Rows are points. Examples show where two turns around zero, p and q, send a point. Where does a point land after both, in the order given? Backwards means that the second turn is done in reverse. Each puzzle has new turns, and all numbers are rounded.

Turn p:
[-3.1 -0.9 -0.4] => [-2.0  2.2 -1.4]
[ 6.0 -1.1 -0.1] => [ 1.8 -5.7  1.2]
[-0.7  0.5  1.7] => [-0.4  1.1  1.5]
[-2.2  1.5 -1.2] => [ 0.7  2.5 -1.4]
Turn q:
[ 3.1 -0.4  4.2] => [-3.4 -3.0  2.7]
[ 1.5 -2.7  0.3] => [-1.1 -2.5 -1.5]
[-2.1  1.8 -4.0] => [ 3.9  2.7 -1.1]
[-0.4  0.3 -1.7] => [ 1.6  0.5 -0.7]
[-2.3 -0.9  3.5] => [-3.9  1.7 -0.1]
[ 0.2  1.9 -2.3] => [2.9 0.6 0.6]
Where do these land?
q, then p: [-0.7 -0.9 -1.7] => [ 1.3 -1.0 -1.3]
q, then p: [-0.7  2.8  2.5] => [-0.1  2.4  3.0]
p, then q: [ 0.3 -1.8 -6.2] => [ 4.9 -1.4 -4.0]
p, then q backwards: [-1.2 -2.3  2.3] => [-0.2 -0.1  3.5]
q, then p: [0.5 2.2 2.9] => [-1.4  2.0  2.7]
p, then q backwards: [1.8 0.0 0.1] => [ 1.7  0.1 -0.4]

Turn p:
[-0.9 -2.9 -4.8 -1.1  0.6 -1.0] => [ 0.8 -2.9 -2.4 -1.7  0.0  4.1]
[-2.7 -3.8  0.7 -0.5 -1.9 -1.6] => [ 0.0 -3.9  1.6 -2.9 -1.5 -0.4]
[ 1.1  4.1 -0.5  3.4 -0.1  2.1] => [-0.6  2.2  0.2  5.4 -0.1  0.0]
[-1.9  0.1  1.7  0.9  2.7  0.0] => [-2.2 -1.1 -1.2  0.3  1.1 -2.4]
[ 3.8 -3.4  0.1 -1.1 -2.2 -1.2] => [ 5.0 -0.2  1.6 -2.3  0.4  0.6]
[ 2.1  4.0  0.9 -2.8  0.6 -2.5] => [ 0.3  5.0 -2.1 -1.3 -1.8 -1.2]
[-1.4  1.9  1.8  1.2  0.3  4.2] => [-3.3  0.9  2.4  2.6  1.9 -0.7]
Turn q:
[ 0.4  1.7 -3.0 -1.2 -0.6  1.0] => [-1.0  0.0 -3.0  0.7  1.1  1.8]
[1.0 5.3 7.0 0.9 0.4 1.4] => [-2.5  6.5  5.0 -1.1  2.4 -0.7]
[ 1.1 -1.9  3.8  1.2 -2.7  0.8] => [-1.1 -0.4  4.8  0.0 -1.8  1.1]
[ 0.4 -2.1 -1.9  1.2  1.3  0.4] => [ 0.7 -2.6 -0.6  1.5  0.4 -1.1]
[-1.2  1.6 -0.8  2.6 -0.1 -0.1] => [-1.6  1.1 -1.0  1.6 -0.7 -1.9]
[-2.6 -1.8  2.3  1.5 -1.8 -0.6] => [-1.2 -0.5  2.0 -1.4 -3.4 -1.5]
[ 2.5 -0.1 -3.1 -6.7  1.2 -1.9] => [ 4.7 -0.5 -3.6 -2.0  2.4  4.5]
[-0.9 -1.0 -2.1 -2.2  1.7  1.0] => [ 0.6 -2.1 -2.3 -1.5  1.6  0.1]
[-0.8 -1.5 -2.3  2.6  0.5 -2.0] => [ 1.1 -1.4 -1.5  2.2 -2.0 -2.2]
Where do these land?
p, then q: [-1.3  0.6  1.8  0.6  6.6  0.2] => [ 2.9 -0.7 -5.0  0.0 -0.7 -3.8]
q, then p: [ 0.8  0.1 -2.6 -4.8  0.0  0.4] => [-0.2  0.7 -0.5 -0.3  3.9  3.8]
q, then p: [ 0.1  1.2 -1.9 -0.2 -2.5 -3.0] => [ 0.6  1.0  1.7  2.6 -1.2  2.8]
p, then q: [ 0.4  0.0 -3.4  1.7  0.0 -1.0] => [-1.6 -2.4  0.0  2.6  0.4  0.7]
q, then p: [ 1.7  0.9  1.8 -2.7  2.5 -0.9] => [ 0.4  3.5 -1.6 -0.4  2.4 -0.8]
p, then q: [ 0.6  2.7 -1.4  2.9 -2.6 -1.1] => [-2.6  0.6  1.6  3.4 -2.1  0.7]
q, then p: [-3.7 -4.8  1.3 -1.3 -1.6  3.6] => [-0.9 -3.0  2.7 -6.2  0.4  0.2]
p, then q backwards: [ 3.1  0.1  2.3 -0.2 -0.1 -0.9] => [ 0.0  0.7  1.5  0.2  2.7 -2.4]
p, then q: [-1.7 -0.6  2.2  3.9 -2.3  2.7] => [ 0.4  0.0  4.3 -0.1 -2.7 -3.2]

Turn p:
[-0.9 -4.0 -0.2 -0.3  1.2 -4.4  1.6  4.4] => [-0.3 -5.0 -4.9 -1.6 -0.5 -2.8 -0.5  0.2]
[ 3.0  2.0 -1.9 -1.3 -1.6 -0.1 -2.6  0.3] => [ 1.8  3.2  0.3 -1.7 -1.2  0.3 -3.0 -0.8]
[-4.4  0.6  1.2  4.6 -3.2  3.7  2.1  1.5] => [ 0.2 -2.3 -0.7  6.0  0.4  5.2  1.0  1.6]
[-4.3 -1.6  0.3  1.9 -1.5 -0.8  1.0 -3.1] => [-2.2 -1.8 -0.1  1.9 -1.4  2.3  3.8 -2.2]
[-6.6 -0.6  2.1 -1.1 -0.8  0.2  1.8 -0.6] => [-3.5 -3.4 -0.3 -0.3  0.1  4.1  3.4  1.2]
[ 3.8 -0.8  1.0 -1.1  0.0  1.9 -1.8 -0.6] => [ 1.6  1.1  3.3 -0.4 -1.2 -2.1 -1.8  0.9]
[ 3.1  1.4 -1.4  0.0  3.2  0.5 -3.1  0.4] => [ 0.4  2.2  1.5 -0.8  2.4 -2.5 -3.4 -1.5]
[ 3.2  0.6 -2.5 -2.0  1.5  0.6  1.0 -0.8] => [ 2.9  2.2  0.7 -2.3  1.5 -1.9  0.5 -0.3]
[ 3.2  2.4  1.3 -0.8  1.1 -1.7  0.0 -1.5] => [-1.0  3.8  0.1 -0.9 -0.3 -2.7  0.0  1.0]
Turn q:
[ 3.7  0.2  1.0  1.2 -3.0 -1.1  0.4 -2.8] => [ 2.8  2.6  1.6 -1.1  0.5 -2.9  1.9 -2.0]
[ 3.2  0.1  2.0 -2.3 -1.3  0.7  1.3 -5.0] => [ 1.1  1.4  4.0 -2.7  1.6 -0.4  4.1 -1.5]
[ 1.4  0.8 -1.7 -0.7  1.9  2.8  2.4  2.8] => [-0.9 -0.4 -4.0 -1.9  1.9  1.3  1.1  2.0]
[-2.1  3.6  1.8  4.7 -3.8  1.8 -3.9  5.6] => [-0.1  6.1 -2.6  0.9 -2.7 -0.6 -6.9  2.6]
[-1.3 -3.0  1.5 -2.7  0.5 -1.6  3.1 -1.4] => [-2.2 -3.5  2.5 -0.5 -0.8 -1.6  2.8  0.6]
[-2.2 -1.1 -1.1  1.2  0.7  1.4  2.1 -2.0] => [ 0.4 -0.9 -0.2  1.3 -2.2  1.5  2.9  1.1]
[-0.2 -0.3 -2.6  2.3  3.1 -0.9  1.4  1.7] => [ 0.7 -2.1 -3.6  2.7  0.9  0.1  0.4  0.9]
[-2.9  1.7 -0.3 -1.5  3.8 -2.8 -2.2  0.7] => [-2.8 -2.1  0.8  3.8  1.9  2.0 -2.5 -0.9]
[-1.1  0.2 -2.6 -0.3 -3.0 -0.2 -2.2  2.3] => [-0.6  0.6 -2.2 -1.0 -2.5  0.1 -3.0 -2.4]
[ 1.4 -2.2  2.1 -1.9  1.2  0.0 -2.5 -1.8] => [ 1.5 -1.8  3.8 -1.5  1.5  0.6 -0.9 -0.2]
Where do these land?
q, then p: [-1.3 -4.0  0.7 -0.3  2.5 -0.2 -4.1 -1.1] => [ 0.4 -2.6  3.7  1.5 -2.8 -2.4 -2.3  0.9]
p, then q: [-2.7  1.2  0.5  1.6  2.1  1.4 -4.1 -3.2] => [-0.3  1.2  4.3  2.8 -1.3  2.6  0.6  3.0]
p, then q: [ 3.1  1.2 -0.3  2.0  0.2  1.5  3.0  1.2] => [ 1.6  0.9 -3.1  1.5  3.0 -1.8 -0.7  0.0]
q, then p: [-3.0 -2.7 -4.0 -0.6  2.2  0.0 -1.2 -2.5] => [ 3.4 -2.3  3.3  3.0 -2.2  0.1  1.9 -0.6]
q, then p: [ 1.0  4.1 -0.1  2.7 -1.0 -0.4  1.5  2.8] => [-0.4  2.8 -3.3 -0.1  2.9  1.3 -1.2 -2.4]
p, then q: [-0.6  0.6  1.7 -4.1 -1.1  0.3 -2.5  3.2] => [-1.8 -1.0  0.7 -3.5 -0.7  1.8 -4.2 -0.2]
p, then q: [ 1.2  1.8  1.0 -3.0  1.2 -2.6  2.5  1.4] => [-3.8 -1.6 -2.8 -0.2  1.2  0.1 -0.9 -1.9]
q, then p backwards: [ 2.0 -0.9 -0.7  2.9 -3.0 -2.6  3.7 -0.4] => [ 3.8 -2.1 -0.4  1.4  0.9 -3.0  3.0 -1.9]
p, then q: [-3.6 -4.4 -1.0 -1.4  1.4  0.7 -1.0 -0.9] => [ 0.6 -3.6  3.5 -1.8 -1.6 -0.3  2.4  1.5]
p, then q backwards: [-1.3  2.4  3.8 -2.4 -0.3  0.9  1.5  1.2] => [-1.7  0.5  2.9 -0.5  1.8  3.4  1.8  1.6]
p, then q: [ 5.1  0.7 -1.7  2.6 -4.2  0.9  0.7 -1.7] => [ 2.6  5.9 -1.2 -0.2  1.9 -2.7  0.5 -2.0]

Turn p:
[ 0.1  3.0 -2.1  0.1 -2.6  1.0 -0.5 -2.8 -0.7] => [ 0.3  0.7 -4.6  1.1 -0.5  1.8  1.2  1.3 -0.5]
[-1.6  0.0  3.5  1.5 -2.0 -1.9  3.3  3.0  3.5] => [-1.0  2.6  2.7 -3.1  1.4  1.3  1.6 -5.1 -0.8]
[ 0.5  0.1  1.5 -1.4 -2.5 -0.8 -1.6  3.9  3.4] => [-0.6 -0.2  2.1  0.2  1.3  4.2 -2.0 -3.6  0.0]
[ 1.5 -2.4  1.2  3.0  2.5  2.7 -0.8  1.2 -0.4] => [-1.7  1.1  3.0  1.4 -3.2 -2.4 -1.5  0.5 -0.6]
[-0.7 -0.5 -4.6  0.5 -1.1  0.7  0.5  0.3 -2.5] => [ 3.2  0.0 -0.8  2.6 -1.5  0.1  2.4  1.3  1.8]
[-1.6 -1.3 -0.6  2.4  4.3  2.5 -2.4 -2.9 -1.4] => [-3.2  0.5  0.1  1.3 -1.7 -3.5 -0.2  4.4  1.9]
[-1.4  0.6  1.5  0.0 -2.7 -4.1  1.1  3.4  1.8] => [ 1.2  0.6  1.2 -3.1  1.4  2.7  0.5 -4.5  1.6]
[ 0.3 -1.0  0.3 -4.3 -0.9  1.8  0.3 -3.7 -2.2] => [ 0.0 -4.2 -1.5  0.4  0.9  0.1  1.7  3.0 -3.0]
[ 1.4  3.6 -1.0 -2.4 -0.4  1.0 -0.4 -0.8 -4.4] => [ 3.3 -0.7 -2.6 -0.8 -0.8  1.7 -1.0  4.1 -1.7]
[ 5.0 -3.0 -1.5  4.2  5.0  2.4 -1.7 -2.8 -0.4] => [-1.8  0.3 -0.6  4.1 -3.8 -6.9 -3.4  1.2 -0.4]
[-1.7  0.6  2.2 -0.8 -2.3 -5.0 -0.2 -0.1  0.3] => [-0.1 -1.7 -1.2 -4.4  1.3  1.7  0.6 -2.8  1.8]
[-1.6  0.3 -0.4 -2.5  2.7 -0.3  2.4  1.4  2.9] => [ 0.5  1.2  2.4  0.2  5.0 -0.8  0.1  0.0 -0.1]
Turn q:
[-2.0 -2.6  1.4 -2.7  2.0  2.0  0.8 -2.3 -1.7] => [ 1.0 -0.1  0.9 -5.2  1.4 -0.6  0.7 -2.1  0.8]
[-0.9  4.1 -1.7  0.3 -0.5 -0.7  0.4  3.3  0.3] => [-2.0 -1.5  2.9  2.9 -1.0  0.6 -2.0  1.9 -0.7]
[ 0.1  2.4 -0.2  2.4 -1.9 -1.9 -2.8  2.5  3.0] => [-0.6  0.8  0.1  4.5 -1.2  2.0  0.7  3.7  0.6]
[ 1.9 -1.3  0.2  3.3 -2.2  2.4  0.0 -3.0  1.1] => [-0.6  4.0 -3.9  0.5 -0.4 -0.3 -0.8 -1.4  1.5]
[ 3.4 -2.7  2.4 -1.7  0.6  2.5 -0.5 -3.8 -4.6] => [ 2.5  3.1 -1.6 -4.0  2.0 -4.6  0.5 -2.4 -2.2]
[ 1.7 -1.5  4.4  1.4 -2.2  3.2  1.0 -0.4  0.0] => [ 1.5  5.3 -0.4  0.0  1.1  1.3 -0.3 -2.9 -0.8]
[ 2.6 -2.6  1.3  2.8  0.4  0.1  3.3 -0.4 -1.4] => [ 1.8  0.6 -3.4 -0.1  0.3  0.8 -1.9 -3.3 -2.4]
[-3.8  4.3 -1.5  1.6 -1.7 -1.7  0.9  0.1 -1.5] => [ 0.5 -1.7  2.5  2.0 -1.5 -0.4 -4.4  1.8  2.9]
[ 0.4 -4.1  1.9 -3.8  2.4 -2.7  0.1 -2.3 -1.1] => [ 3.5 -2.6 -0.8 -3.1  2.3 -1.3  3.9 -1.8 -0.3]
[-3.3  2.7 -3.2  1.7  2.2 -1.3 -2.2  3.9  0.9] => [-2.2 -3.1  1.6  0.5 -2.2  2.6 -1.5  5.3 -0.1]
[-1.1 -0.1 -4.5 -2.0 -1.5 -2.2 -1.0  3.9  2.4] => [-2.6 -3.4  1.8  2.3 -4.1  0.8  2.9  1.2  0.1]
[ 0.9  1.4 -0.4 -3.3  2.4  0.4 -0.1 -1.6  2.7] => [-2.9 -1.3  0.5 -0.4  3.5 -0.9  2.2  0.0  0.8]
Where do these land?
q, then p backwards: [-1.0 -2.9 -0.3  1.0  4.5  0.3  4.5  0.9  2.9] => [-0.1  1.0  2.9 -3.1 -5.1 -2.6 -2.3 -0.8  1.9]
q, then p: [-0.2  0.5 -2.6 -1.8  1.0 -1.3 -2.7 -0.9 -0.5] => [ 1.7 -0.9  2.4 -1.0  1.2  0.1  0.9 -2.7  1.2]
p, then q: [ 3.3  1.4  2.3 -0.7 -2.1  2.2  0.7 -3.3 -4.3] => [ 1.2 -0.3  1.6 -0.5 -5.6 -3.5 -0.3 -1.5 -2.6]
p, then q: [ 1.3 -0.2  1.1 -1.4 -3.3  3.1 -5.2  0.6 -2.3] => [-0.4  5.1  0.7 -2.0 -5.1  1.3  0.2 -0.7 -0.3]
p, then q: [ 0.8  0.0  1.0 -2.6  0.9  1.1  5.8 -1.3  5.6] => [ 2.6 -3.8 -1.1 -3.5  3.8 -1.8 -4.5  1.6 -1.3]
q, then p: [ 1.8  1.1 -1.4  2.3  2.1  0.6  1.0  5.3  3.3] => [-0.7  1.6  2.4  0.8 -4.0  1.1  3.6  3.9  1.2]
q, then p: [-0.8 -1.5 -0.8  0.0 -3.4 -3.0 -1.8 -0.3 -4.2] => [ 2.1 -1.7 -2.0 -0.3 -1.7  1.0 -1.5 -5.0 -1.3]
q, then p: [-3.7  1.0  1.6 -0.5  0.3 -2.6  0.3 -0.1 -3.6] => [-1.1 -2.9  1.4  0.2 -1.0  0.0 -4.0 -2.2 -2.0]
p, then q: [ 0.3 -0.1  0.7  2.2  0.8 -1.8 -2.8  0.2  2.1] => [-0.6  0.3  0.1 -0.1  0.1  0.4  1.5  2.1  3.8]
q, then p: [-1.9  0.8 -1.6  1.6 -0.8  1.3  0.1 -1.1  1.0] => [-1.8  0.7 -0.1  1.2  1.2  2.3  0.2 -0.6  1.2]

Turn p:
[ -1.9  -2.9 -11.5  -1.4  -0.3   1.2  -4.1  -1.0   1.0  -1.7   4.4] => [ 1.0 -5.9 -7.2  2.2 -0.1  2.5 -1.1  5.8 -0.9  6.4 -3.8]
[-4.1 -0.5 -1.3 -2.3 -2.1  0.0 -3.1 -2.5  1.5  2.6 -2.5] => [-3.1 -0.2 -2.7  0.8 -0.2  1.3  2.0 -2.4 -4.7  1.5 -2.4]
[-1.4  2.7  1.1 -0.9 -0.6  1.7  2.2 -1.1 -0.2 -1.8 -1.5] => [-0.7  0.2 -0.4 -4.1 -1.4 -1.0 -0.9 -1.8 -0.2 -1.1 -0.1]
[ 1.3 -1.4  1.5 -1.5 -0.9  1.5 -4.5 -0.3  0.9  0.9  2.5] => [ 1.2  1.5  1.0  3.0  0.1  1.9 -2.8 -0.2 -2.9  2.4 -0.4]
[-1.1  2.7  0.6  3.7 -2.0  0.0  1.5 -1.3 -0.9  0.6 -1.4] => [-2.0 -0.6  0.0 -0.3 -2.6 -0.8  0.6 -3.4  2.9 -1.2 -0.4]
[ 3.1  0.1  2.3  0.5  0.6  2.0  1.3  2.6 -0.6  1.7 -2.2] => [-0.1  4.2  1.9 -0.8 -0.4  0.8  1.0  0.3  1.7 -0.2  3.0]
[ 0.4  0.6  1.1  1.1 -0.8 -1.2  1.2  2.9  1.9 -1.4 -0.4] => [-2.5 -0.5  2.5 -0.8  1.2 -0.2 -0.9  1.1  1.5 -0.9  0.9]
[-0.8 -1.8  2.8  2.1  5.3  0.9  2.2  0.6  1.1  0.8  1.5] => [ 1.8  0.3 -1.4  1.3  2.1  0.5 -1.1  0.0  0.6 -4.7  4.4]
[ 2.7  1.5  1.2 -1.4  3.7 -3.3  2.8  2.9 -1.6  1.3  4.2] => [ 3.2  0.3  1.8  1.0  3.4 -5.5 -0.2  1.9  1.6  0.1  3.5]
[ 3.2 -1.3 -0.1  0.7 -2.5 -0.1  2.5 -1.7  1.0 -1.0 -1.2] => [ 0.5  1.4  1.3 -1.6  1.3  1.8  0.3 -0.6  3.2 -0.1 -3.0]
[-5.0 -0.4  0.1  0.1 -2.0 -1.1  1.1 -0.8 -4.0 -1.4 -1.6] => [ 0.1 -4.5  0.6 -2.3 -2.3  0.0  3.3 -2.6 -1.6 -0.8 -0.2]
[ 3.7  0.6  2.1 -0.7  1.5 -1.6 -3.2 -0.2 -0.1 -0.6 -1.8] => [ 0.5  3.7  2.6  1.8 -1.1 -1.1 -0.2  2.1 -1.4 -1.4 -1.6]
Turn q:
[ 0.4  1.4  0.1 -2.9  1.2  0.5 -2.5  4.1  0.4  1.9 -2.3] => [ 2.5 -1.8  1.4  0.3 -0.7  1.7 -4.2  1.0 -1.2  1.1 -2.8]
[ 1.0 -2.0 -0.2  0.2 -2.8  3.5  0.5 -2.0  1.1  0.5  2.6] => [-2.5 -1.2  0.6  2.3 -2.5 -0.1  2.5  0.5  0.0  1.2  3.2]
[ 0.3 -2.4 -3.1 -2.6  2.4 -1.6  2.6 -3.2  1.9  1.7 -1.1] => [-1.4 -3.8  1.5 -3.7  1.0 -4.3  0.2  1.4  1.1 -0.7  0.7]
[ 2.2 -0.4  0.3 -0.2 -1.2  2.1  0.7 -3.0 -4.1 -3.5  0.8] => [-0.4 -0.8 -3.6 -0.5 -2.4  1.3  5.0 -0.8 -0.9 -1.4  0.0]
[ 1.1 -2.9 -1.2  3.2 -2.8  1.5  3.0 -3.3 -2.1 -0.7  0.4] => [-2.8  0.7 -2.2  1.4 -0.2 -2.3  5.7  1.5  0.1  0.3  0.9]
[-2.2 -1.3  2.3 -0.6 -1.9 -0.2  1.4  0.0 -1.3  1.4  1.2] => [-0.8  2.0  2.6 -0.2 -0.3 -0.2  1.9 -0.9 -2.3  1.3  0.0]
[ 1.6 -1.2 -0.7  3.9 -3.3  1.9  2.0  0.4  0.3 -3.2 -0.2] => [-1.6  1.6 -2.6  4.3  0.1 -0.4  2.6  2.2 -0.3 -2.2  1.2]
[ 1.6 -1.7  0.0  3.2 -1.9  0.2 -2.9 -2.6 -2.6  1.2  1.7] => [ 1.0  1.7 -2.1  1.0 -2.1 -0.7  3.4 -0.2  2.4  3.5  1.0]
[-0.5  4.8 -0.5 -1.0  1.2 -2.1 -0.1  2.6 -0.3  2.8 -0.6] => [ 0.1  0.4  2.2 -1.1  1.4  2.4 -3.1 -0.6  2.1  0.3 -4.2]
[-5.3  4.4  1.9 -1.4  3.5 -1.6 -5.1  3.8  0.8  1.3 -6.0] => [ 4.1  0.1 -0.1  0.0  3.2  0.2 -8.3 -4.4 -2.2  2.0 -4.8]
[-4.2  4.1 -1.2 -1.3  4.0 -0.3 -2.8  3.9  1.4 -0.3  0.5] => [-0.4  1.1 -0.4 -1.9  0.6  2.4 -7.9 -2.0 -0.2  0.1 -1.2]
[ 1.4  1.0  3.0  1.1 -0.2  0.7  0.7 -2.8  1.8  0.8  0.6] => [ 0.2 -1.4  1.1  1.4  2.0  1.1  2.3 -1.9  1.3  0.5  2.2]
[ 1.3 -1.4 -2.6 -3.9 -0.2 -5.3  1.2  1.0  3.3 -3.7  1.5] => [ 1.3  0.3  2.6 -2.7 -2.1 -2.5 -1.8  1.7  1.4 -6.8  1.5]
[ 1.3 -2.4  2.1  2.3  2.0  0.7  1.3  1.3 -0.6 -0.2  1.0] => [ 0.9  1.2 -0.9 -0.5  2.0  1.5  1.4  2.6 -1.3  1.0  2.3]
Where do these land?
q, then p: [ 1.6 -0.7  0.4 -3.0 -0.5  0.5 -0.1 -0.8  1.6 -1.9 -2.1] => [ 2.4 -1.2  2.5  0.0  0.3  2.3  0.5  1.2  0.9 -0.6 -1.6]
q, then p: [ 4.9 -4.6 -1.3 -1.2  0.2  1.1  0.6 -2.1  1.5  6.2 -1.9] => [-0.5  0.6  3.6  2.6  6.8  2.2  3.2  0.2  1.0 -0.1  4.0]
q, then p: [ 1.1 -3.1  2.6 -3.5 -0.5 -0.4 -2.4  2.2  0.4  0.3  4.1] => [ 2.0  1.6  4.2 -0.3 -0.2  0.1 -2.7 -2.8  0.6  4.1  0.9]
q, then p: [-1.5  1.7 -8.2  2.7 -2.5  0.6  0.4 -1.0 -1.4  0.3  2.7] => [-8.1 -4.3 -2.1 -0.7  0.7 -0.4  0.4 -1.1 -1.9  0.8 -1.4]
q, then p: [ 0.5 -0.1  2.0  0.7  1.1 -3.1  2.9 -1.9 -2.3 -0.5 -3.4] => [ 2.0  1.8 -0.7 -2.9  1.4 -2.3  2.2  2.5  0.6 -3.1 -0.3]
p, then q: [-1.5 -0.3  1.5  0.2 -1.2 -5.9  2.1  4.4 -2.3  2.5  0.3] => [ 0.1  3.1  3.0 -3.6  4.6  0.0  2.6  0.4 -1.5 -0.4  3.8]
p, then q: [-0.9 -1.1  0.1  4.7  1.0  3.4 -0.9 -0.9 -0.6 -3.5 -0.5] => [-0.5 -0.5 -1.6  4.7 -4.1 -0.5 -0.2  0.3 -1.5 -1.2  2.2]
p, then q: [ 1.1  1.3 -1.8  3.0 -1.0  4.8 -1.5  1.4 -0.3 -0.1 -1.0] => [-2.8  0.1  2.0  4.3 -2.8  0.0 -1.7 -0.9  0.7  1.3  0.2]
p, then q: [-1.6 -1.8 -1.3 -1.7  4.0 -1.4  0.0  0.4  1.2  0.4  0.0] => [-0.7  1.6 -2.4 -2.7 -0.1  1.0 -0.9  3.2 -0.4 -1.1 -0.7]
q, then p: [-3.5  2.3  0.1  0.5 -0.9 -3.3 -4.0  0.9 -1.5  1.3 -0.9] => [-2.2  4.2 -0.6  1.5 -2.1 -2.2  0.3 -1.4 -0.7 -0.3 -3.8]
p, then q: [-0.7  1.2 -0.9  2.0 -3.6 -0.3  0.6 -0.5  3.7 -0.4  1.4] => [ 0.4 -1.1 -0.5  0.3  0.8 -3.4 -2.7 -2.2 -1.0  2.6  1.6]
p, then q: [-3.7  0.9  2.7 -2.4 -0.7 -1.3  2.1  0.1 -1.1  0.3  1.4] => [ 1.4  0.0  0.2 -4.6 -0.9 -1.0  3.1 -1.1 -0.2  0.1  1.2]
p, then q backwards: [ 0.7  3.0  4.7 -1.9  0.3  0.7  1.3  0.3  0.2 -2.3 -1.9] => [-3.7 -1.1 -0.2 -2.9  0.6 -3.9  1.1  0.8  0.7 -1.1  2.0]
p, then q: [ 3.4  1.5 -0.7  0.1  4.3  4.6 -1.1 -2.6  0.8 -2.5  1.9] => [ 2.2 -0.9 -1.8  3.2 -4.3  1.6 -3.1  1.0  3.9 -1.3 -2.1]
